Every row gives one point. The window is the flat piece filled in between its corners: a triangle in 3 columns, a solid with four corners in 4, and so on. A path goes straight from each point to the next, and from the last back to the first. After which points does the path pass through the window?

Window:
[[-47 -40  -6]
 [ 53  72   1]
 [ -5 -49 -16]]
Path:
(1): [-45  11 -51]
(2): [ 24  33 -63]
(3): [ 20 -25  27]
(4): [41 44 44]
(5): [ 49  75 -60]
(6): [ 12 -16 -61]
(7): [ 21 -39   5]
(8): [-11 -53  23]
(9): [-26 -29 -37]
(10): [ 28  38 -37]
(11): [51  2 49]
(12): [19 25 39]
Through the window after points: 4, 8

Window (3 x 3):
[[-41 -38  32]
 [ 31  18 -47]
 [ 57 -17 -34]]
Path:
(1): [ 61  -2 -14]
(2): [-30 -18  50]
(3): [-59 -30  14]
(4): [ 23 -11 -52]
(5): [ 64  35 -16]
(6): [53 33  4]
(7): [  3  -6 -75]
(8): [ 41 -36 -55]
Through the window after points: 4, 6, 8

Window, 4 rows:
[[ 28 -72  54  17]
 [ 49 -12 -20   6]
 [ 27  78 -36  15]
 [-18  11 -66  45]]
Path:
(1): [ 41  17 -29  71]
(2): [ -5  34 -35 -19]
(3): [-41  50 -19  -9]
(4): [ 51  15 -39  73]
(5): [ 63   2 -13  18]
(6): [ 30   7  29 -66]
(7): [-41   5 -13 -15]
(8): [ 38 -14 -12  69]
Through the window after points: 1

Window, 4 rows:
[[ 63   1  41 -37]
 [ 11  42  24 -30]
 [-43  11 -24  33]
 [-94  -9 -40   3]]
Path:
(1): [-28  27 -70 -17]
(2): [-25  27 -50  27]
(3): [-49   1  -2  26]
(4): [-48 -17  49  31]
(5): [17 21 -9  3]
(6): [ 65  -4 -35 -41]
(7): [  6   7  85 -28]
(8): [-108  -13    1    2]
(9): [-64   0 -55   3]
(10): [-26  -2 -56 -22]
(11): [-104    3    0   13]
(12): [-38  21  15  18]
(13): [-46  30 -69 -38]
(14): [-15  16 -26 -30]
(15): [-48  14  30  -9]
(16): [-75 -11  36   1]
Through the window after points: 2, 8, 10, 16

Window:
[[ 69 -44  45  22 -54  10]
 [ -3  61 -14  23   5  41]
 [  8  11  41 -98 -90   2]
 [-11 -37  66 -40  23 -25]
 [ 36  25  -6  11  72  51]
 [ 11 -84  -9  -5 -37 -16]]
Path:
(1): [ 39 -49  85  28 -37  52]
(2): [  0 -15  50 -15  -9  59]
(3): [ 55  11  31 -12   4 -27]
(4): [ 48  38 -24   4  25  17]
(5): [ -6   8  -5  30 -32  83]
(6): [ 20 -53  27  -5 -19  21]
(7): [ 60 -21  24 -24  -9 -36]
(8): [ 66 -10  -9  -6 -44 -24]
Through the window after points: 8

Window (6 x 6):
[[ -45   11   -1  -16   55    2]
 [  74   -2  -68  -12   -7   30]
 [ -44  -36   -8    2  -19    5]
 [  27   20   78 -117   18   75]
 [ -31   17   21   35  -68  -16]
 [  24  -70   -5   47   47  -43]]
Path:
(1): [-16  -6  19 -19  -9  47]
(2): [  0 -25   3 -70  26 -60]
(3): [-32 -24 -23 -15 -14 -53]
(4): [ 15 -55  19  48  41  59]
(5): [ 17 -31   3  14  50  15]
(6): [ 26 -43 -34 -72  36 -25]
(7): [ 38 -27 -28 -47 -41 -37]
(8): [ 35 -18  -7  15  -1  44]
(9): [ 20  -3  -1  -2 -16  42]
(10): [  0 -29  17 -97  -7 -29]
(11): [ -1  14  31 -96  50 -31]
(12): [ 35 -44  23  32 -17  72]
Through the window after points: 1, 3, 11

Window:
[[   1  -56  -58   -2   55   -5  -37   43]
 [  12   11  -27   25  -60  -81  -18   54]
 [ -89  -12  -18  -20   18    5  -42   10]
 [  -5   26   25   18   69  106   49   -2]
 [  -9    2  -77  -49  -32  -27  -39   17]
 [  65    5   -6   -4  -55 -101  -85   19]
 [ -44   -6  -17  -27   38  -21   31  -26]
 [  49   11  106  -26    1   56   78   50]]
Path:
(1): [ -5 -65 -41  -7 -23 -11 -25  -3]
(2): [ 17  14 -23 -28  26 -40 -26  66]
(3): [-18  17 -18 -48  78 -39 -44  66]
(4): [ -8 -46 -55   4 -35  11  19 -33]
(5): [ 25 -33  -7  10 -30  -2  21  -2]
(6): [ 14  39 -21 -19  -1 -36 -12  54]
(7): [  3  53  15 -30  69  -1  -2  19]
(8): [-16 -20  -1   1 -16  20  -8  13]
Through the window after points: 3, 7

Window:
[[  31 -115   -1  -17   64   45  -50   42]
 [   0   11   60    2    3  -42   18  -47]
 [  45  -38   22  -36   13   57  -55   42]
 [ -35  -24   -9  -47 -109   30   -7  -42]
 [  63  -25   22   40  -34   -9    1   46]
 [ -43   -2  -57  -77  -85   49   27    2]
 [   4   27  -21   -4  -43  -22  -11  -63]
 [ -52   18   11    3  -35  -19  -26  -19]]
Path:
(1): [ 39 -50  22  62   3  67  -9   6]
(2): [ 46  -6   5 -31 -57 -65  -4  59]
(3): [ -4 -47 -24 -90 -70 -33 -11   3]
(4): [ -5 -12  15   2 -61  25  -3 -23]
(5): [-21  -5  -3  27  14  62   4 -13]
(6): [ -7 -14   0 -62 -65  -3 -31   9]
(7): [-40 -18  44 -56 -34 -62 -39  -2]
(8): [-11   4 -14  10 -35  45 -14 -11]
Through the window after points: 1, 3, 5, 7

Window:
[[ 58  14  55  50   6 -18  52 -54 -31]
 [ 59  20 -81  40   7  99  31 -60 -37]
 [ 46  24 -61   1 -32 -24  67  42 -93]
 [  7 -37 -69  31 -66  89   5   4 112]
 [ -6  -1  15 -28 -16  36 -72  27  -8]
 [ 30  35 -26  20 -49 -69   6  -7   1]
 [ 67 -26 -45  17   8 -51  28  -9 -26]
 [ -9   8   1 -74  -2 -27  70 -56 -51]
 [-73 -30   2   4  36 -63  -6 -15 -52]]
Path:
(1): [  5  44 -41   0  24 -23  37   3 -24]
(2): [ 15  22 -19 -10  22 -44  64   1 -16]
(3): [ 17 -13  11 -22 -58 -34  12 -23 -49]
(4): [ 26  -1 -32  14 -33 -24  35 -25 -61]
(5): [  5   3 -26   9  19 -10  54 -10 -20]
(6): [ 25  72 -29   4   8 -34  42   8  -3]
(7): [ 28 -26 -24  25 -84 -58 -17 -26  -8]
(8): [ 22 -16 -27  19 -32 -18  17 -14 -51]
Through the window after points: 6, 8

Window, 11 rows:
[[ -39  -31  -79   -1   20    1    2 -101  -62   36   -9]
 [  90   -1   66   26  -23    3  -22   43   24   53  -58]
 [ -85   53  -22   -1  -32   11   29  -60  -41   19   17]
 [  72   23   57   35   64  -43    6   22   93   32  -35]
 [   4   40  -95  -17   39   52   12   26  -29  -36  -11]
 [  71    0   85  -57   29   44   14   31   54   67  -57]
 [ -14  -47  -78  -41    7   22   67   64  -29  -23   15]
 [  70    4   62   51   21   55   27  -10   49   45    3]
 [  -4   -5  -24  -44   -1   -2  -10  -69  -62  -21   50]
 [  -4  -29  -56  -30   64   32  -24   84  -31   35   39]
 [   6  -21  -90  -57  -17   43   -9   39   34   17   30]]
Path:
(1): [ 85  41 -17  25  25  12  68  27 -14  71   0]
(2): [ 57  51 -62 -16  19  29  25   5 -27  27  36]
(3): [-40 -46  -6 -12  10  29 -29  25  10 -44 -66]
(4): [  7 -31   8   5  39  47 -11  22   4  -5  -7]
(5): [ 92  13 -83 -72  -4 -26  35  19 -10  72  -9]
(6): [  5  25 -38 -45  12   5  16  -4 -35  36  18]
(7): [-50 -35 -36  -1 -12  32   2 -13  11 -23 -29]
(8): [-19   6 -49 -13  38  50  -8   6   4 -30 -14]
(9): [ 62  53 -42  -7   4 -25  56  38 -42  61  18]
(10): [ 25  13 -45 -29  28  -5  11   8 -18  45  -8]
(11): [-17 -10 -18 -27   7  45   0  -8 -13 -10 -21]
(12): [-60 -41  -9   0  51  25 -12 -18  13  -8 -37]
(13): [ 87  20 -45   0  -8  30  43  41  -1  63  28]
(14): [ 20  27 -38 -31  11  18  31  20 -40  71  14]
(15): [ 20 -38  49  48  51  -6 -28  13  54 -49 -44]
(16): [-26 -39  52 -28  22  23 -55  -5  14 -19 -30]
Through the window after points: 2, 8

Window, 11 rows:
[[ -24   15   38   44   16    3  -21  -30  -36   -8   58]
 [  60  -36   -2  -49   27  -50  -75  -25  -23   61   60]
 [  49   18  -19  -66   19   18  -11    2   57    5  -95]
 [ -40  -12    2  -10   24   -5   -7   21  -64   32    6]
 [ -15  -19   25   40   -3  -61   -2   22  -41  -26  -32]
 [ -40    8   76    6   33  -41   30  -56  -67    5   18]
 [   8   34  -10  -29  -32    2  -31  -12  -47  -29 -103]
 [ -68  -35   10   -2   23  -33  -47  -93   10   56   44]
 [ -65  -86  -23  -69   -1   -3  -11 -121   27  -10   88]
 [  13   82  -27  -47  -38  -30   17   16   17    0  -76]
 [  18    9   46  -53  -41   -4  -35   25   11   27  -41]]
Path:
(1): [-67  53  10 -23  25 -68 -55 -29 -41 -69   5]
(2): [ 11 -84  26  27  -4   5  14 -39   2 100  15]
(3): [ 11 -28 -15  24 -40  -7  23 -44  -5  33  29]
(4): [-29   2  28 -20  21  -4 -35 -33 -14 -11  24]
(5): [-26  24  22 -47  -7 -22 -51   3 -19   7 -20]
(6): [ 43 -20  53 -29 -40   2   8   4  17  35 -34]
(7): [ 41  -7   8 -17 -22 -34  48 -71 -23  41   0]
(8): [-61 -29  13 -36  30  -4 -78   2  15  -3  46]
(9): [ -9  10  24 -21  25 -35 -24  10  -7  -1  -8]
(10): [ 20   2  -1   3 -22  -1 -22 -36 -44  49 -21]
(11): [ 64 -17 -14  36 -29 -13  25   0   3  26 -37]
(12): [-17  16  19 -70  28   0 -29 -21  14  -4 -36]
(13): [-50   9   3 -57  35 -27 -61  -7 -17 -16 -38]
(14): [ 26  -1  44 -24 -46  -8 -10   6   3  33 -21]
(15): [ 29 -39  34  11 -33 -42  10 -67 -20 100  40]
(16): [-10  -5   0 -42  16 -25 -48  -6 -25  -5  14]
Through the window after points: 1, 3, 5, 11, 13

Window:
[[  11    2   32  -40  -63  -66   43  -35    4    1   -8   16]
 [  14   22  -72   -6   14  -70  -46  -76   37    0  -11   12]
 [ -10  -62  -33  -15   -1   11  -33  -20   50  -69  -10   54]
 [  10   19  -48  -18   46   63   26   35   -2  -38   -7 -121]
 [ -43   -6   -5  -22  -47  -16   29   31  -42   36  -22   10]
 [  -2   34   17  -18   -6   20   -5    2   47   21   29    9]
 [  73    5  -43   -9  -20   13  -17  -12   28  -19  -52  -15]
 [  81    4   54  -16   12  -26  -46   11   32   23   65  -39]
 [ -44   13  -68  -81   26    2   38  -25  -21   95   27   21]
 [  17  -31   21  -11   16   14  -72  -62   35    9  -22    6]
 [ -66  -44   -9  -83   17   21    9   54   54   53  -54   42]
 [ -15  -65   41   53   12    4   56  -18  -16   54  -63   44]]
Path:
(1): [ -7  34 -12 -45  21  -3 -26  14   2 -22 -39  43]
(2): [  5 -18  20  -2 -10  16  -7 -28  46  39  17  -8]
(3): [-29 -74 -40  -1 -53  13  13  -9  51  44  -7  18]
(4): [  1   7  17 -22  42 -10   5  -1  -7   1 -48  22]
(5): [ -5  54  19 -47  23   6  -1   2 -46  -4 -35  34]
(6): [ 33 -38 -45   3 -33 -18   5 -36  38  30  18 -32]
(7): [  9 -37   6   8 -24   3  10   1  43  -1 -12 -12]
(8): [ -2  27  12 -48  25  -2 -37  -8  -4  11 -23  45]
Through the window after points: 1, 3

Window:
[[  49   93  -62   62    8   22  -37   21  -50  -18  -59  -62]
 [ -66    2  -24   19   23    7   60    8   -1   46  -12  -14]
 [ -38  -27  -46  -64   19   31    6   13   78  -16  -16   35]
 [  -9  121   74  -37  -46  -53  -57   45   24  -27  -29  -55]
 [  26   40   16   23  -43   10  -49  -13  -13  -85  -48 -101]
 [   2   69   55   34  -75  -17  -66   41    6  -63    4    4]
 [ -78   49  -35    1   36   96   -2   -9    8   28   -1  -31]
 [ -34   45    0  -25   75   36   51   -9    0  -14   23   11]
 [   9    2  -21  -20   10  110   64    0   29   34  -24   -2]
 [ -24    5   56  -52  -42   -9  -58   52  -59  -33  -48   27]
 [  20  -59  -18  -42   26   23  -34    7    5   41   37    1]
 [ -20  -34  -10  -16   66   52    7  -61   51   53  -30   46]]
Path:
(1): [-45  26 -47  -6   0  16  17 -73  10  -9 -22   8]
(2): [  2  22  14  10  31  57  -4  43  27   8  -4 -47]
(3): [-28  13  22  16  29  55 -32  74  -1 -51 -30 -19]
(4): [-12  63 -54 -33 -25  10  -2 -63  -9  48 -16  -8]
(5): [ -9  45  -4 -33   0   2   1 -20 -14  -5   7  -6]
(6): [-26  -2   6  10  74  65  13  36  23 -14  -7 -12]
(7): [ -9  22   6  -4  20  31   9  37  27   8 -15  -1]
(8): [-22  14 -14 -39   0  31  -4 -21   9  24  -2   8]
(9): [ -4  61 -24 -41 -15  31  28 -44 -26   9 -28 -22]
(10): [-30 -20  17 -10  58  49  -4  49  17 -14 -12   6]
(11): [ -4  25 -13  30  63  27 -25  41   2 -11 -25 -32]
(12): [  6  72 -28   6 -42  16   7 -20 -30  -3 -27 -15]
Through the window after points: 3, 5, 11

Window (14 x 14):
[[ -12    4  -32    2   -3  -17    4   43   -3  -49    5  -42  -15  -39]
 [  17  -59   26  -37  -96  -42    1   49  -37   36   -4    1   -8  -23]
 [ -45   71   17   58  -12   32   -8   10  -20   34   29   -2   38  -93]
 [  -4    7  -71  -84    5  -55    1    3  -24  -18   25    6    4  -26]
 [  35  -42  -80   61   16  -57   27   20  -51   13    4  -28   41 -103]
 [ -16   -7  -84  -65  -23  -21   29   49   12   13   68  -28   52  -10]
 [ -10    2   39  -74   56   29   42   12  -68    0  -10  -33  -47  -16]
 [ -26   27   -9  -66   57  -57   -7   39   63   -3   14   -8   11  -39]
 [  51   53  -14   -9  -26   21  -31   17   17   -4   33   -1  -19  -28]
 [ -65   42   -1   17   35  -53   96   78    1   36   39    0  -34   -2]
 [ -24    5  -15   15   87    3  -28   28  -68  -36   43   15   30  -12]
 [  40   -3  -43  -42  -18  -10   22    7  -50   28  -70   10   22  -14]
 [  -7    5   -9  -10  -29   50  -14   20  -36   46   -5  -20  -80   11]
 [ -41  -47   92  -58  -13  -37   21  -22    6    3   12   22   -2   26]]
Path:
(1): [ 33  55 -12  23  41 -45  22   9  -8  16   2 -60  45   0]
(2): [-35 -16 -44 -54 -21  13  -3  53 -17   1  30  25 -32 -56]
(3): [ -9 -22 -48 -53 -35  26  71  58 -23 -24 -14  48 -24 -22]
(4): [  1  13  37  -7   5 -41 -67  -8 -31  66  28 -78 -17  -9]
(5): [ 24  47  13 -42  36 -22 -62  63 -40  36  48 -66  68  11]
(6): [-38 -26 -31   7 -26  -2  63  13   4  -7   1  28 -35 -56]
(7): [ 27  -3  -1 -26 -91  10  41  90  41  -5  30  59 -62 -55]
(8): [-23  17 -32  -4  54 -36 -37 -29 -41  15   6 -61  57  -3]
(9): [   0   42   33   24    6  -14  -44   -6 -101   63   16  -52    6    4]
(10): [-20 -25 -68 -37   0 -18  50  58  50 -37  15  39  12 -55]
(11): [  0  -7  19 -34 -23 -12  32  63 -19  18 -14  60 -52 -64]
(12): [   5  -56  -22  -26  -85  -57  -21    8  -34   30   44 -100   71   38]
Through the window after points: 3, 11
